Each wall is flat, endless, passes through zero and stands at right angles to its row. A trip goes straight from one point to another. Which walls does it cross, in order?

Walls:
(1): [-15  16]
(2): [27 39]
(3): [-28 -21]
(4): [22 46]
Trips:
[-35   2] to [ 47 -14] => 1, 3, 2, 4
[  0 -43] to [-57  24] => 1
[-16  39] to [30 -9] => 1
[38 48] to [ 11 -26] => 1, 4, 2, 3
[  7 -79] to [ 23 -25] => 3
[-36 -41] to [-24  94] => 1, 4, 2, 3

Walls:
(1): [-23  42  -1   4]
(2): [ -9 -29  16  45]
(3): [ -4  11 -93 -33]
(4): [-32  -1 -21   5]
Trips:
[  4  -1 -63 -68] to [ 29  75  46 -79] => 1, 4, 3
[ 15 -55 -15 -35] to [-26  32  36 -28] => 3, 1
[-17  19 -37 -16] to [  0 -65 -43 -41] => 1
[ 39  23 -45 -11] to [ 53   0  25 -65] => 1, 3
[-55 -64  50 -48] to [-11 -59  -8  40] => none
[ -5  28 -67  -3] to [ -2 -32 -18   3] => 1, 2
[ 15  40 -40  34] to [-50   9 -16  30] => 2
[ 36  35 -12 -32] to [ 14 -35  15  -5] => 1, 3, 2
[ 38   4 -14  75] to [ 75  57 -33  -5] => 3, 1, 2

Walls:
(1): [-66 -37  23 -25 -55 -10   9  -6]
(2): [  8 -16 -15 -54  10  36  23  25]
(3): [ 17  48 -71  48 -71  12  20  -5]
(4): [ 41  30  -9 -28  21  10  28   1]
(5): [ 40  73   6   3  10 -47  33 -23]
(6): [ -4   7 105 -53  -4 -25  37  35]
(7): [-49 -41  -4  28  18   8  -3   8]
(8): [-47 -26  31 -25  38 -38  22 -15]
Trips:
[-37 -35 121 -47 -23 -46  37 -31] to [ 54  18  39 -52 -35 -56  28 -35] => 7, 4
[ 16  54 -45  20  30 -24  36  18] to [  9 -55  14 -38  46  11  20 -49] => 2, 8, 3, 7, 6, 5, 1
[-66  81   8  32 -46  45 -17 -19] to [ 53  33  36  26 -55 -10   4   1] => 7, 6, 1, 4
[ -6   1  26  13 -20 -18 -30  48] to [-30   5  38  69 -25 -58  12  19] => 8, 3, 5
[-28  86 -25  17 -31  78  39 -36] to [ 49  -2 -48 -11   3  -8  38 -62] => none
[ -1  47  51 -15 -30 -15 -14 -38] to [-48 -15  -8  41  47 -16 -73  56] => 4, 7, 5, 6, 1

Walls:
(1): [ 98   6   6  21  30 -49 -11   7 -28  -6  23]
(2): [ -1  44 -10  12 -39  -3   0 -65  32  34  -8]
(3): [-19 -59  10 -10  12  -8  84 -11   9  70 -26]
(4): [  1 -60  20  79  53   4 -12 -84  -4  10  30]
(5): [ 37  47 -34 -30  87  49  23 -44 -62 -36  57]
(6): [-61  28 -21  -5   4  44   0  16 -20  40  36]
Trips:
[ 38  49  -5  72 -19   1  50  50 -39 -59  31] to [-15 -27 -17  -4  23 -56  27 -57 -12  55  14] => 4, 3, 2, 6
[ 50  10  36 -40 -28  -3 -86  30 -28  20   2] to [-39   5 -46 -14  11  -2 -32 -22  40  72 -55] => 2, 6, 1, 3
[ 16  30   4 -45  28 -10  45  21 -12  -6 -30] to [ 17  49 -23  23 -36 -15   7  13  -5 -68  25] => 3, 2

Walls:
(1): [ 19   9  34 -12 -44   1 -48 -67  -4  26  10  18 -41 -20]
(2): [ 29 -29   4 -61  56 -34   4 -16 -11  -4 -36 -25   9 -10]
(3): [-11  57 100  19 -36  26 -24  28  55  73  12   2 -72  -1]
(4): [ 65  60 -44 -25  21 -51   0   1 -14   4 -15 -43 -49  20]
Trips:
[-24   5  91  18 -46  50   9 -22  75  84  21 -29  46  41] to [-21  79 -85   9  23 -14 -48 -18  37   2  -6 -13  51  42] => 1, 4, 3
[-56 -63  42   9 -49 -85  26  35 -65 -25 -24  47  52 -37] to [ -4  38  -8  -4  20 -18   8  67  51 -50  26  49  10  17] => 2, 3, 4
[-61 -27  -4  21  16 -23   4 -99 -43 -18 -30  25 -57 -75] to [-38 -11  11 -25   0  16 -33 -44   0 -42  10 -34  13  23] => none
[-19  40 -67 -62  48 -29  42 -33 -10 -21  45  23  45   4] to [ -8 -48   4  16 -74 -41  14 -14 -32 -56  62  62   7  -5] => 4, 2, 1
[  6 -38  53 -14 -16 -27  12 -38   2   8  48 -25   7 -61] to [-27 -68  23  22 -18 -58  -8  10 -11 -78  14  29  32 -54] => 3, 1
[-58 -37  37 -41  47 -41  -8  48  16  -1  50  19 -40  -8] to [  2   7  12 -19  27  10  35  84   5  50 -48 -19  19 -56] => 4

Walls:
(1): [-40  14  40 -50   9 -62 -28   5 -19  -3  19  56 -12 -39  -9  48  27  22
 -63  14]
(2): [ 53 -66  42  18  -1 -78  71 -70 -12 -21  42  20 -11 -33  38   7  94  18
  14   0]
(3): [ 27 -25   5  64 -20  34 -29 -21  57 -40 -47  79 -33  47  31  29  -7  35
  68  61]
(4): [  18  -55  -16   27 -119   -8  -62   23   50   41   17   64   34  -22
  -35  -18   44   33   33   -2]
(5): [ 24  69 -16 -34   9  23  20  31 -26 -20   0 -81 -12   4 -38  57 -34  83
 -48  -7]
Trips:
[-15  38 -21   1  -2 -28  18 -28  30 -15  -7   5 -90 -47  33  -1  -9 -59
  -9  70] to [ -5 -20 -34 -14 -11 -32 -39  54   9   7 -31  -2 -55  23   7  31  -3 -16
  19   4] => 2, 4
[ -3 -98  -8  -8  30  55  19  14  77   2  -1 -24 -21  59  19  45 -50  34
  36 -72] to [ 47  63  11 -47   3  13  13  -8 -25  67 -36 -37 -94  -2  38  17 -18  22
  20  -1] => 3
[-67  -4   4  52   4 -13  39 -27  46  19  28 -48 -17  -5  60 -14  14   5
  18 -71] to [ 11 -13  74  -3   2 -40  59 -12  14 -36  -1 -49  71   3  69  21 -68  56
   8 -44] => 5

Walls:
(1): [ 10  31  41 -19 -35  34  10  -6  -7  64 -49  28  22 -21 -18  31 -38 -83
   6  21   4   4  35 -34 -26  45 -15 -21 -17  38  11 -10]
(2): [  4   5  23 -30 -25  24  48  22 -21  14  44  21 -55  -2 -89   4 -30  18
 -33   5 -78   6  26  13 -79 -21  32 -37  10 -15  16 -23]
(3): [ 37 -17  -7 -14 -48  13  -2  33  70 -39  26 -25   9  10 -40 -19 -40 -19
 -13  28  13   2   0 -18  45   9 -30 -11  -8   0  32  -2]
(4): [-31  38 -12   5  35  16  14  -6 -15  -4  21  25 -17 -32 -30 -15 -20   8
 -50  18   9  23 -23 -11   2  47  -9  -4  -7 -81   8  50]
(5): [-63  69  18  -5 -36 -30  22   4 -28 -15   7   0 -29  13   9 -18  50  35
  19 -20  48 -18 -20 -14  23 -33 -30  10  -8   3  33  13]
(6): [-65  -5 -38  40  19   5  23  36  15  18 -34 -17   5 -19  11  -1  25 -51
  18  15   4 -31 -17 -38 -14  77 -45  10  33   2  -7  32]
(7): [-17 -16   1 -12 -18 -83 -36  11 -10  19  54 -46 -13 -27   8  11  27 -14
  21  28 -75  57  15  43  28 -42 -32 -45 -23  17 -14   5]
(8): [  3  21  19  36  19 -34   5  22   4 -14  18  -1  20  55  26 -59   6  26
  23 -39 -25  23 -39  36 -52  -5  13  -9 -29  83 -19 -51]
(9): [ 11 -10   8 -35   5  42 -38  28   5  13  19  32 -43  -4  19 -27  39   4
  10  86  -4 -26   8 -46  20 -33  57  26   5  25  24 -24]
Trips:
[ 13 -37 -43  -3  27 -68 -16  31  45  25  20 -15   5  -7  10  81  27  26
  29  62  16 -32  -9 -18  21 -40   4 -23 -10 -42  23   1] to [  0 -21 -16 -21 -36 -46  13 -21  35  13  16  23  62   5  15  -8  44  68
  61  36 -11   4 -35  14   3  25 -78   4  45 -19 -63  -7] => 5, 9, 8
[ 68 -24  30  11 -19  23  37  25  10  -7  23  39  22  21 -40  20   6  -5
 -19 -36   5  13  32  19  37   8  29  35 -15   9   2  35] to [ -3 -29 -15 -24   6 -26  26  54 -10 -18  28   5 -18 -23 -46 -27 -13  17
   2  73 -13 -37 -12  55  -1 -12 -19  33 -61  -2  30 -19] => 9, 1, 4, 7, 8, 5
[ 40  10 -21  26  42  20  -1 -28  77  -6   3  38  69  40  -4   6  22 -18
  72 -40   9 -20   6  17  14 -22  42   2 -20   4  31  48] to [ 69 -28  -8 121  62   3  -6  44 -18  42 -64  -3  -9  14 -23  31 -24 -34
  -2  -1  31 -41   9  10   1  21   0   5  -3   5  -9   8] => 6, 1, 3, 8
